Each row of a before or after table is a point. One or more steps were done to the points. Then noise was added and the rows were shuffled. The steps act on how far a point lies along the listed directions, d1 being the first. What was done? A step turns or swaps two directions, mirrors them in a line or flattens them onto one, adds a multiple of one to another, or multiplies one. Angles are multiples of 10 degrees, from the lower direction toward the higher: turns from -170 to 170, lines from 10 to 170 but not 90. Use the fewest steps. Two steps may share a direction if one is a turn and the other turns, adds or multiplies; they go together, in the order done. Otherwise the lowest direction goes first.
(in the rows, 128 means zero)

Directions:
(1): [125 132  72]
(2): [137 184 132]
(3): [184 120 124]
Before:
[[ 93  70 117]
 [153 139 144]
 [111 166 101]
 [181 101 124]
 [171 118 167]
 [116 174  98]
 [104  79  85]
 [175 126 166]
 [140 165 102]]
After, 9 rows:
[[110 169  93]
 [107  97 157]
 [103 174  90]
 [186 129 166]
 [108 139 115]
 [ 98  95 162]
 [124 189 131]
 [195 129 132]
 [ 95 120 153]]
Steps: multiply d1 by -1; turn d2 and d3 by -120 degrees

Directions:
(1): [ 83 132 145  83]
(2): [144  81  99  97]
(3): [173 152 151  94]
(4): [124 166  76 116]
Before, 11 rows:
[[ 66 154 127 181]
 [136 140 175 201]
 [103 113  77 138]
 [ 99  94 131 121]
 [107 162 127 131]
 [164  95 121 135]
 [103 202 138 123]
 [138 119 181 122]
 [157 100 146  98]
 [165 108 149 142]
 [ 79 110 181 129]]
After:
[[175 112 160 131]
 [105 162 115 137]
 [152 166 155 188]
 [ 91 218 111 121]
 [ 81 113 162 144]
 [169  87 135 128]
 [114 112  80 149]
 [149  86 165  96]
 [128 126 177 117]
 [103  88 138 135]
 [ 84 169  99 189]]
Steps: turn d1 and d3 by -20 degrees; add -0.5 times d2 to d4

Directions:
(1): [123 177 155 182 110 122]
(2): [179 138  83 143 107 159]
(3): [107 180 124  78 110 151]
(4): [148 102 174 113  74 139]
(5): [ 96 110 135 149 139 195]
Before (9 x 6):
[[137 162 124 126 100 154]
 [146 141  82 177 140 103]
 [145 162  81 161 142 101]
 [137  35  82  43 168 120]
 [117 140 104 189 156 170]
 [133 135 102 147 158  91]
 [130  70 163 122  94 130]
 [110 180 115  81 152 108]
 [128 129 123 145 100 110]]
After (9 x 6):
[[136 174 163  88  89 121]
 [131 120  94 132 117 116]
 [147  77 134 135 107 188]
 [167  73 123 117  91 120]
 [ 95 131 104 171 170 108]
 [169  93 126 101  85 118]
 [158 106 147 127  96 104]
 [128 140  97  95 128 152]
 [ 50 104 211 119 161  60]]
Steps: turn d1 and d2 by 90 degrees; multiply d4 by -1

Directions:
(1): [120 102 203 110 133 142 117  89]
(2): [131 123 148 131 110 123  58 182]
(3): [108 158 107 125  87 188 102  97]
Before, 12 rows:
[[100 150 115 123 107 185 156  40]
 [115 141 124 115 135 165 141  78]
 [148 132 146 130 139 134 118 131]
 [128 154 103 126 103 138 112 110]
 [112 106 199 134 148 123 101 105]
 [137 169  92 138  86 173  71 153]
 [105 138 112 138  99 144 122 124]
 [153 139  89 136 156  94 154 147]
 [152 115 161 120 137 102 129 170]
 [113 154  73 144  90 170  73 147]
 [116 119 166  96 130 163 141 105]
 [128 106 149 117 107 163  69 136]]
After:
[[129 119 174 115 136 135  73 147]
 [156 116  63 158 164  58 148 205]
 [118  95 223  87 130 155 106 116]
 [139 183  26 144 114 140 129 146]
 [103  90 249 119 150 151 121  42]
 [145  72 181 112 165 105 150 107]
 [136 138 134 109 124 154 170 104]
 [173 130  85 155 166  64 154 202]
 [129  99 204 125 112 116  41 171]
 [145 129 148 125 142 140 138 110]
 [116 121 123 143 124 101 125 162]
 [149 138 107 135 126  86 108 157]]
Steps: multiply d1 by 2; turn d2 and d3 by -140 degrees

Directions:
(1): [213 109  96 104 142 124 113 124 124]
(2): [128 157 136 137 138  53 107 105  84]
(3): [106  55  94 149 101  99 112 145 119]
(4): [141 102 158 179 163 122 118  84 173]
(5): [129 113 133  92  81 112 170  67 140]
Before:
[[ 60 107 184 195 126  78 128  42 167]
 [114 141 133 130 123 127 124 124 114]
 [119 121 135 155 157 136 108 152 141]
 [135 153 134 138 146 108 117 153  88]
 [106 166 158 145 148 133 118 130 127]
 [131 150 127 139 142 110 113 131 112]
 [172 130 146 123 150 140 140  99 136]
 [143 166 157 149 166 103 115 129 113]]
After, 8 rows:
[[116 129 124 113 104 143 139 121 126]
 [ 24 139 197  97  40 143 224   6 192]
 [128 129 123 135 139 158 126 151 140]
 [146 119 124 134 138 169 131 175 128]
 [106 140 141 145 151 120 115 147 129]
 [ 89 109 129 121  94 140 143 131 134]
 [134  86 133 170 152 131 111 138 131]
 [119  97 133 151 136 167 130 163 154]]
Steps: add -1.5 times d1 to d5; turn d1 and d4 by 40 degrees; turn d2 and d3 by -160 degrees

Directions:
(1): [124  85 155  90 105 138  68  92 157 165 126]
(2): [155 104 111 103  51  96 142 173 137 109 131]
Before:
[[147  90 135  76  70 124 121 143 155 137 129]
 [107 142 130 155 184 147 117 115 118 136 118]
 [120 124 136 114 145 142 108 102 125 139 126]
 [146 136 114 123 112 128 149 136 142 127 133]
 [139 120 135 102  85 115 119 140 133 118 132]
 [108 128 142 125 145 145 116 109 129 130 117]
 [129 140 133 130 134 133 139 125 114 105 130]
 [110 114 160 110 141 139  88  90 141 167 121]
 [113 143 128 135 150 135 130 116 134 132 128]
 [147  70 113  69   7  87 112 156 159 108 130]
 [125 133 129 133 115 118 138 144 115 124 116]]
After (11 x 11):
[[123 137 132 138 124 121 139 139 113 125 115]
 [124 135 141 116 125 130 119 122 127 123 131]
 [116 120 140 119 123 138 118 120 132 126 115]
 [126 120 121 137 132 128 120 141 125 122 123]
 [119 108 157 103 120 132  87  99 146 164 124]
 [135 138 133 127 127 130 143 129 114 104 127]
 [143 140 120 130 126 134 147 127 138 129 133]
 [129 114 145 101 128 147 119 112 145 144 126]
 [111 113 131 115 121 130 107 101 138 126 125]
 [129 115 134 106 129 133 108 109 130 137 125]
 [122 133 126 127 127 126 129 125 137 129 127]]
Steps: flatten d1 and d2 onto the line at 170 degrees

Directions:
(1): [ 78 145 129 105  90 129 163 199  90 134 135 146]
(2): [143 153  95 158 147 150  82 197 174 126 135 140]
(3): [166 103 178 150  74 102 140 148 165 131  91 160]
(4): [103  59 153 165 167 134 107 142  98 165 142 155]
(5): [141 163 108 168 113 175 151  92 108 146 131 195]
Before, 14 rows:
[[128 105 151 102 118  95 142 120 158 103 127  98]
 [129 135 155 105  84 126 163 134 122 113 106 157]
 [131 119 169 140  95 110 163 104 123 123 115 145]
 [141  76 180 113 116 102 141 131 130 132 123 127]
 [159 138 125 145  92 121 133 132 155 121 102 151]
 [121 111 148 129 146  93 139 151 166  98 122 111]
 [166 128 141 137 131 120 118  65 164 121 125 137]
 [129 112 155 127 105  99 159 127 101 126 122 116]
 [194 159  84 172 170 154  56 110 198 115 139 111]
 [123 154  98 117 124 156 139 132 112 137 146 120]
 [160  20 135 231 249 146  15 134 179 175 144 159]
 [116 139 137 129 105 148 162 114 136 134 120 135]
 [ 92  86 154 148 156 135 120 155  90 144 141 163]
 [137 123 137 130 116 103 152  95 114 129 120 104]]
After, 14 rows:
[[192 160  83 174 170 157  55 113 197 113 138 108]
 [132 107 155 107 116  92 141 121 159 104 123 100]
 [ 91  83 152 148 158 136 121 157  87 146 143 162]
 [116 138 136 131 105 150 162 112 137 135 122 135]
 [163 132 139 137 133 125 120  61 163 122 129 139]
 [127 112 155 130 103 101 161 126 103 127 119 120]
 [133 118 138 131 114 106 154  95 116 132 119 108]
 [126 152  96 112 128 154 138 136 114 135 146 116]
 [157 141 122 147  94 124 136 127 150 123 104 153]
 [145  81 178 114 111 107 142 130 129 137 123 132]
 [131 122 165 145  94 115 161 103 121 124 115 146]
 [125 111 150 131 139  93 138 156 168  98 121 118]
 [160  19 136 235 248 145  16 131 182 176 145 156]
 [130 139 152 107  86 129 162 132 118 116 105 163]]
Steps: turn d3 and d5 by 10 degrees

Directions:
(1): [ 92 115  91 154 119 207 143 110 102  97 143 138 106  81]
(2): [135 183 116 141 100 137 173 205 109 111 132 103 167 130]
(3): [ 60 128 131 111 148 116 138 152 109 129  39 127 104 132]
(4): [161 106 119 105 185 162 117 116 107  85  98 123 195 147]
(5): [ 99 177 128  75 139 169  77 128 102 170 160 104 125 151]
Before, 8 rows:
[[124 117 101 152 115 128 160 129 136 101 138 123 100  98]
 [ 93 127 116 120 136 142 154 166  82  99  78 119 145 132]
 [ 93 181 140 129 119 146 149 197  99 127 131 107 105 128]
 [118  92 113 175 115 115 158 134 146 134 142 138  99 114]
 [ 64 171 147  83 146 140  78 123  93 180 124 104  80 153]
 [121 125 168  93 132   7 108 140 155 193  91 121 116 169]
 [ 91 108 137 148 130 100 158 121 133 114  91 154  84  99]
 [138  92 126 133  92 126 114  83 152 135 151 148 111 120]]
After, 8 rows:
[[ 79 110 126 152 145 173 144 136 101  96 108 141  78  96]
 [118 127 128 181 122  96 198 180 107  78  63 120 128 112]
 [137 148 142 115  79  96 116 141 149 162 141 120 131 148]
 [ 90 136 129 119 132 120 110 145 129 178 147 115  95 154]
 [105 101 112 103 158 174 121 113  81 100 101 126 143 126]
 [ 97 153 111  98 129 143 113 130 123 140 150 101  96 125]
 [120  63 160 130 147  19 137 109 164 139  55 153 105 134]
 [ 85 160 152  81 159 113 109 140 113 149  98 121 112 148]]
Steps: turn d1 and d5 by 140 degrees; turn d1 and d2 by -120 degrees; turn d3 and d4 by 30 degrees

Directions:
(1): [126 204 141 128 102 138 171 160 159 161 132 153 131 122 195 157 105  95]
(2): [145 106  77  94 169 121 159  93 151 151 139 122 168  69 111 146  69 107]
(3): [110 141 129 133 119 176 106  77  77 158 143  89 111 172 137 106  68  87]
(4): [133 123 163 108 164 180 125 188 173 101 148  76 140 163  97 161 100 132]
(5): [113 129 120  98 145  62  94 142 156 179 149  90 155 165 135 105 169  77]
Before (10 x 18):
[[139 106 148 132 118 203 147  81  83 112 139 132 113 113 103 157  47 138]
 [125 141 125 187  68 120 137  87  85 124 104 200  91  78 155 127 150 146]
 [170 134 124 150 103 140 149 124 126 103  98 142  98  91 123 125 145 176]
 [158 108  84  98 164 100 168 116 181 163 135 139 173  52 124 159 103 147]
 [143 107 113 134 119  92 120 102 106 123 110 170 118 115 125 100 160 153]
 [107 114 121 158 119  77 127  89  89 147  93 167 110 104 140 102 184 137]
 [151 140 141 111 163 149 147 206 164 113 146 123 154 147 120 157 127 151]
 [136 141  93 148  91 114 167  87  90 136  97 204 108  50 161 127 118 128]
 [145 134 129 112 183 135 151 200 206 121 152  82 155 136 108 176  91 122]
 [121 168 134 140 108 102 141 154 138 137 134 134 115 131 166 113 139 128]]
After:
[[166 107  86  95 166  88 174 127 196 158 132 150 179  42 123 165 119 159]
 [148 111 130 112 190 122 139 206 205 109 147  81 152 134  93 171 113 140]
 [146 119 116 132 118  85 131 112 119 128 106 177 121 106 132 108 163 152]
 [152 120 138 110 171 136 145 212 168 100 142 128 153 138 106 155 145 168]
 [140  98 128 120 133 216 152  51  73 128 147 113 121 106  97 155   6 119]
 [130 151 114 177  73 118 160  89 105 135 106 206 106  63 165 138 130 134]
 [140 152  81 139  95 107 187  93 108 144  99 212 120  32 176 139 104 118]
 [107 133 123 158 110  75 141 106  99 152  96 178 111  97 158 110 187 134]
 [123 173 140 142 105 101 142 161 141 133 134 131 115 132 172 115 145 131]
 [180 130 111 140 113 132 163 128 142 106 101 150 109  68 119 136 139 176]]
Steps: add -0.3 times d4 to d1; add -0.5 times d5 to d2; multiply d3 by 1.6

Directions:
(1): [ 68  89 126 124 139  70 162  74 121 131 120 177 159 129 115  85 105 148
 118  81]
(2): [106 200 143 133  85  89 116 101 145  79 102 109  91 100 116 125 140 118
  58 119]
(3): [182 129 132 141 113  66 157 135 112 186 177  87 154  80 126 154 118 159
  99 116]
(4): [123 165  97 114 147  98 105 154 136  88 123 134 193 136 139 116  90 188
 126 199]
Before:
[[130 148 124 118 133 193  90 145 141 108 123 111 121 159 139 141 131 113
  141 154]
 [150 208 137 128  81 107 119 139 138  90 116  83 101 108 134 143 163  97
   75 128]
 [158 145 125 118 128 148 107 154 129 112 116 103 149 143 137 139 110 155
  141 186]
 [149 137 114 118 123 125 121 143 121 136 130 115 125 136 121 129 121 136
  139 140]
 [130 110 144 138 117 188 107 131 131 134 124 132  74 152 140 145 176  77
  156 106]
 [110 161 138 122 100 124 110 109 141  99  96 123 112 110 122 119 132 117
   91 125]
 [134 108 118 127 155 165 119 158 120 117 127 148 150 153 145 127 122 146
  172 152]
 [201 156 154 141 114 164 125 173 126 147 138  75  74  94 126 173 168  77
  120 124]
 [145 163 152 133 101 131 123 125 132 122 123 109  62 113 120 143 147  93
   92  97]
 [173 153 114 138 111 165 107 167 128 109 135  97  97 125 121 179 156 125
  125 158]
 [149 121 137 125 126 166 118 144 118 146 131  95  92 135 124 158 145  98
  137 107]
 [107 141 109 125 149 141 113 136 135 102 113 146 117 130 130 122 140 131
  137 142]
 [109 141 137 131 117 104 139 114 123 113 116 127 124 118 133 129 120 130
  104 109]]
After:
[[ 96 130 114 127 150 132 120 123 137 108 111 154 117 128 124 116 137 128
  136 123]
 [108 249  85 104 119  26  99 152 148  22 104 119 226 122 146  97  85 212
   65 221]
 [ 88 128 117 112 144 145 109 111 142 101 118 149 155 161 132 106 108 141
  134 134]
 [111  57 145 138 141 166 152 112 109 155 126 162 103 144 130 124 147  99
  172  71]
 [113 150  87 122 135  85 123 138 127  82 127 151 179 131 116 124 104 193
  114 170]
 [140 225 101 111 131  88  82 172 143  57 113 116 165 122 139 128  87 192
   89 213]
 [124 165 134 126 122 113 124 138 124 100 119 116 137 121 141 138 115 141
  110 145]
 [101  92 134 120 132 101 150  95 120 131 110 148 158 140 120 101 103 149
  133 112]
 [135 147 114 113 141 134 105 161 123 118 126 107 147 139 131 142 112 151
  135 154]
 [149 190 100 114 155  73 112 182 133  82 125 117 207 112 136 124  88 192
  108 214]
 [130 146 115 125 129 161  81 163 140  98 121 133 133 159 154 137 143 134
  156 178]
 [109 192 112 108 118 102  92 133 146  66  93 127 166 119 130 109 103 166
   85 185]
 [130 121 117 119 124 110 134 125 116 140 131 129 126 134 117 116 119 135
  137 120]]
Steps: turn d1 and d4 by -110 degrees; add 1.5 times d2 to d4

Directions:
(1): [ 86 163  76 123 113 115 164 156 172 106 140 149 150  93 130 136 123 189
 191 108  79  88 140 106]
(2): [132 137  93 179 199 154 136 138 180 178 119  76 116 103 161 123  93  93
 152 155 148 107 150 157]
(3): [127 127 100 203 128 131 141 122  82 106 192 160 176 129  71 164 103 108
 117 117 142 112 153 175]
Before (13 x 24):
[[100 166  77 145 178 143 148 163 209 162 118 100 129  86 181 128  99 128
  187 136 127  74 145 119]
 [105 157 125  46  92 109 132 122 137 121 122 131 119 109 140 123 154 159
  125  94 126 134 132 104]
 [124 109 191  79  97 108 109 123  99  99 128 141 127 151 142 131 146 122
   90 105 102 149 100 106]
 [170 126 167 100 131 126 109 107  87 141 108 140 106 141 119 133 120 103
  103 146 152 150 120 131]
 [119 137 111 142 102 111 147 152 109 114 148 156 161 110 118 134 125 142
  155 129 122 113 121 148]
 [133 125 132 120 126 134 131 134 163 134  87  93 114 131 138 121 112 114
  140 121 125 148  96 133]
 [141 119 111 178 150 165 124 115 109 157 159 116 132 126 110 129 117 104
  119 138 139 115 157 176]
 [ 88 166  38 233 191 147 178 150 147 152 143 113 155  75 129 169 101 122
  207 123 114  43 162 169]
 [107 140  89 174 107 134 156 126  90 116 199 166 212 116  56 165 110 135
  132  91 138  87 143 160]
 [ 98 172  49 179 183 128 171 172 201 175 150  88 161  86 143 133 102 147
  207 137 120  91 157 157]
 [107 168 101  86 131 123 118 168 199 134 128 117  94  98 162 108 109 163
  185 131  98  95 108  89]
 [111 133 134  59  70  80 138 118 142 100 113 142 111 120 135 100 170 175
  176 114  83 121 110  91]
 [129 109 154 139 125 141 128 129 110 133 124 118 119 120 113 120 130 124
  119 127 144 129 119 129]]
After, 13 rows:
[[124 139 154  47 102 119 112 108 115 135 115 122 107 127 138 122 154 124
   92 102 153 152 127 113]
 [115 123 130 136 125 135 143 143 134 127 126 120 123 106 120 117 132 145
  152 119 126 113 123 119]
 [165 112 137 201 156 125 119 113  61 154 185 117 174 160  70 150 115  61
   83 140 190 156 142 206]
 [148 116 141 135 144 122 122 138 123 161 109 104 121 122 151 110 126  99
  127 157 153 135 107 155]
 [152 111 114 249 192 154 128 101  49 160 148 102 138 135  96 173 110  34
   99 143 188 109 141 208]
 [142 129 112 146 201 167 124 126 172 217 107  52 132 111 157 119 104  72
  127 152 181 109 134 154]
 [121 133  87 173 158 164 138 128 131 153 153 119 140 107 118 136 116 130
  143 132 114  98 165 160]
 [106 130 163  68 115 111 128 143 164 112 107 124 113 124 176 119 139 147
  134 104  78 122 109  84]
 [157 115 177 112  99 121  75 123  67 107 168 154 113 163  91 126 118  96
   76 127 159 151  99 134]
 [126 125 129 134  81 119 138 129 120  94 125 135 148 146  94 143 108 134
  135 100 117 147 102 143]
 [128 161 110  89 115 114 147 138 143 120 116 158 127 103 128 139 119 165
  170 128 103 108 134 108]
 [147 113 149 179 119 130 107 116  51 112 177 165 165 150  86 159 116  64
   74 117 180 128 130 168]
 [153 102 185  68  86  96 106  96 103 126  99 111  88 154 141  92 173 118
  114 140 134 152  99 110]]
Steps: multiply d1 by -1; swap d2 and d3

Directions:
(1): [112 133 139 158 113 110 123 167 125 125 165 165 196 126 136  73 136 113
 192 195 174 106 123 105 111 148 196 174 115 128 115 103]
(2): [175 114  77  82  79 178 106 138 129 160 114 161 134 106 178 169 121 160
 179  95 157 117 100 116 121 141 145 108  57 164 135 158]
(3): [120  74 108 193 109 124 138 129 121 113 178  83 102  83 132 158  89 153
  91 106 111 123 112 143  72 169 131 208  88 125 126 114]
Before, 9 rows:
[[133 156 140  97 130 134 127 146 132 158 118 178 171 140 118  88 145 114
  187 175 161 112 141 117 140 121 171 106 132 130 115 124]
 [108 113 148 180 138  87 134 136 141 112 154 123 153 123 112 101 132 104
  126 165 149 121 145 111 110 142 164 185 133 103 119 103]
 [119 132 141 139 131 110 138 135 124 112 136 126 135 134 119 106 127 116
  121 149 135 119 123 127 143 121 136 149 138 121 133 120]
 [126 134 117 156 143 105 148 120 135 117 128 116 118 133 129 106 112 124
   93 130 112 133 147 122 131 143 139 135 147 120 124 136]
 [118 122 146 143 128 119 141 136 123 132 136 139 181 129 129  99 139 123
  171 171 159 105 130 121 124 122 161 150 131 122 104 110]
 [132  69 103 155 126 140 135  94 123 112 144  52  56  82 131 195  87 177
   58  42  72 153 138 168  86 154  92 174  98 117 130 122]
 [116 145 142 130 134 117 119 145 127 124 142 140 154 148 101  88 133 137
  142 158 135 130 131 121 126 124 147 127 145 143 124 125]
 [ 83 109 151 185 175  96 152  97 122  95 151  65  86 131  96 132 101 117
   30 116  84 147 153 164 111 146  98 172 167  86 108 105]
 [ 96 111 156 165 145  91 158  97 123 104 155  96 117 132 106 127 129 138
   88 131 107 139 146 135 124 135 118 170 162  93 124  95]]
After:
[[101 115 155 180 155  81 141 120 143 104 146 103 130 127  98 111 132 102
   92 151 128 131 154 121 117 132 137 173 155  95 121 106]
 [115 101 121 145 165 132 146  75 124 111 119  54  41 121 113 188  92 141
    9  54  65 158 145 174 120 138  57 130 145 101 120 135]
 [155  62  79 134 102 164 124  99 124 128 138  68  59  71 155 213  85 191
   84  27  87 147 125 161  81 160 102 165  64 133 133 136]
 [113 108 141 142 144 110 156  80 125 112 135  83  84 129 110 161 124 152
   65  92  90 148 142 144 130 127  87 143 156  98 131 114]
 [110 146 149 134 144 113 124 138 127 120 139 128 143 151  93  90 134 134
  126 153 124 135 137 127 130 118 136 124 157 138 124 125]
 [119 130 141 138 137 110 140 127 126 112 130 116 122 136 115 116 125 116
  106 140 125 123 125 132 148 116 123 142 145 118 136 122]
 [104 128 162 158 145 103 150 130 123 122 138 126 176 136 112  88 140 113
  148 175 147 109 140 126 127 116 151 153 155 108 103 101]
 [134 131 109 146 143 114 147 112 136 122 118 110 103 131 131 122 109 130
   84 113 106 138 145 126 135 139 126 123 143 124 127 147]
 [115 161 159 116 145 114 134 146 132 146 125 170 177 148 101  69 148 101
  174 193 155 114 151 121 141 117 172 117 154 114 111 111]]
Steps: turn d1 and d2 by -40 degrees; multiply d1 by 1.3
